Each row of a before or after table is a point. The points were changed in one or more steps. Then noise was added and the rows were shuffled. The steps act on how far a point lies along the listed directions, d1 being the first. Write out the steps. A step turns or swaps two directions, mirrors them in a line or flattens them onto one, adds a multiple of one to another, or multiplies one. Angles are multiples of 10 degrees, from the lower direction toward the higher: turns from -170 to 170, lines from 10 to 170 but not 90. Use the fewest steps. Two steps may share a direction if one is a turn and the other turns, adds or multiplies; they go together, in the order done. Otherwise the lowest direction goes first.

Directions:
(1): [-1.1 -3.8]
(2): [ 3.8 -1.1]
Before:
[[-3.8  0.7]
 [-1.8  5.0]
 [-1.3 -2.7]
 [-0.9 -0.9]
 [-0.6  0.8]
 [-5.8  0.4]
 [-0.4  2.7]
 [ 0.2  2.6]
 [ 1.0  2.3]
 [-0.7 -0.4]
 [ 3.2 -2.3]
 [-0.7  2.5]
 [ 1.0 -3.0]
 [ 1.4 -0.4]]
After:
[[-7.6  0.2]
 [-1.5  7.7]
 [-1.2 -0.7]
 [-1.4 -1.5]
 [ 0.9 -4.9]
 [ 4.0 -3.4]
 [ 1.2  3.8]
 [-0.4  4.2]
 [-0.7  1.1]
 [-2.5 -4.5]
 [-1.0  3.9]
 [-4.7  1.0]
 [ 1.6 -0.6]
 [ 0.0  4.1]]
Steps: multiply d1 by 1.6; multiply d2 by 1.3

Directions:
(1): [-2.9 -2.1 -4.9  0.0 -3.1  1.2]
(2): [ 1.6  5.0 -2.0 -2.5 -0.5  3.1]
(3): [ 1.2 -2.6 -1.0  1.2  4.0  4.6]
(4): [-0.7  2.6 -3.4  3.3  3.3 -2.8]
Before, 12 rows:
[[ 0.2 -2.3  1.7  0.9  2.6 -1.4]
 [ 0.3  2.9  0.0 -0.3 -0.2 -1.1]
 [-0.5 -1.7  1.5  1.5  0.9  0.0]
 [ 0.3 -2.5  2.6  0.2  1.3 -1.3]
 [ 0.7 -0.7  0.4 -0.6  0.7 -1.5]
 [-0.9 -1.4  1.0  1.5  0.8 -0.8]
 [ 1.5  3.6 -0.5 -3.1  0.5  3.4]
 [ 0.4 -2.8  2.0  0.2  1.9  0.1]
 [-1.4 -0.5  3.2 -0.7 -1.3 -2.9]
 [ 0.6  0.2  2.0  0.3 -0.3 -0.4]
 [-4.2 -5.5 -4.7  0.4 -2.4  1.4]
 [ 0.2 -2.5  1.7  1.8  1.5 -0.2]]
After:
[[  2.3   1.1   4.2   0.3   1.2  -0.9]
 [  2.1  -1.1   5.6   0.4   3.0  -2.0]
 [ -0.7  -1.0   1.5   1.4   1.0  -1.2]
 [  1.2   3.5   1.5  -0.3   1.0  -1.4]
 [  1.6  -1.7   4.5  -0.2   2.8  -0.9]
 [  1.1  -1.6   3.5   1.5   2.4  -1.1]
 [  2.2   4.3   0.9  -3.1   1.1   2.8]
 [-11.0 -10.1 -16.1   0.5  -9.9   3.8]
 [  1.4  -0.1   1.8  -0.8   1.6  -1.5]
 [  0.2  -1.1   2.8   1.4   1.3  -0.2]
 [  0.0   0.2   5.3  -0.5   0.6  -2.9]
 [  1.8  -0.8   4.8   1.1   4.1  -2.3]]
Steps: multiply d1 by 3; multiply d3 by 0.7

Directions:
(1): [ 4.7 -2.0 -1.9 -5.7 -0.6 -2.7  3.2  0.7  2.1  0.6  1.7]
(2): [ 0.7 -3.8  0.9  0.3  1.1 -0.4  1.7 -7.2 -2.9 -2.5 -0.5]
(3): [-0.5 -1.3  1.9  0.1 -2.3  2.7 -0.8 -2.1  7.7 -2.0 -0.7]
Before:
[[-2.5 -1.1  0.2  1.2  2.9 -1.6  1.0 -4.5 -4.9 -1.8 -0.8]
 [-0.3  1.2 -0.3  0.7  1.7 -2.4  1.2  1.0 -7.5 -0.3 -0.4]
 [ 0.3  0.8 -1.3 -0.5  0.7 -0.9 -0.3  1.4 -3.2  1.7 -0.3]
 [ 1.6  0.7 -2.2 -3.1 -0.1 -1.4  1.0  2.9  2.0  1.4  0.8]
 [-2.1  1.6  0.6  1.4  0.2  0.4 -2.0  1.8 -2.1  1.2 -1.1]
 [ 0.8 -2.4 -0.6 -2.4  0.8 -1.5  1.3 -2.1 -3.8 -0.9  0.8]
 [ 1.1  0.5 -0.9 -0.9  1.4 -2.5  2.0  0.1 -4.3  0.8  0.5]
 [ 4.1  0.0 -1.5 -3.7 -1.5 -2.9  2.6  1.3  1.1  1.2  1.9]
 [ 0.7 -1.2 -1.6 -1.1  1.3 -2.5 -1.1 -1.3 -3.2 -0.2 -0.3]
 [-1.5  0.2 -0.2  1.6  1.8 -0.1 -0.3 -3.1 -5.3 -1.9 -0.7]
 [-2.8  1.0  0.1  2.1  0.9  0.8 -1.1  2.0 -2.4  1.1 -0.4]
 [ 1.5 -4.8  1.3 -2.2 -1.8  0.6  3.0 -3.0  4.4 -1.9  0.5]]
After, 12 rows:
[[  1.0   1.4  -1.8  -2.6  -0.3  -1.2   0.8   3.7   1.7   1.8   0.3]
 [ -1.4  -0.8  -0.5   0.7   4.3  -3.3   2.1  -3.3  -9.2  -0.6   0.2]
 [  0.9   1.9  -2.2  -0.6   2.0  -2.5   0.3   3.0  -8.3   2.6  -0.2]
 [  1.2  -6.1   3.0  -2.6  -4.1   3.2   2.0  -4.2  12.0  -3.5  -0.1]
 [  1.6   1.7  -2.6  -1.3   3.5  -4.8   2.7   2.1 -10.6   2.6   1.1]
 [ -2.1   1.8   0.1   2.2   1.0  -0.5  -1.8   2.0  -5.1   1.8  -0.6]
 [ -0.9   0.5  -1.3   1.0   2.9  -1.9   0.6  -2.3 -10.1  -0.9   0.0]
 [  1.5  -1.4  -1.7  -2.8   1.8  -3.0   1.8  -0.8  -7.5   0.2   1.3]
 [  1.5  -0.7  -3.2  -1.3   2.6  -3.9  -0.6  -0.3  -7.4   1.3   0.4]
 [  0.3   2.5  -2.6   0.3   4.4  -6.0   2.4   3.0 -17.1   2.2   0.4]
 [ -2.2   1.8  -0.4   2.2   1.8  -0.3  -0.8   2.3  -5.6   1.3  -0.3]
 [  3.7   0.9  -2.1  -3.6  -1.2  -3.5   2.0   2.7   0.2   2.0   2.4]]
Steps: turn d1 and d2 by -10 degrees; multiply d3 by 2.5
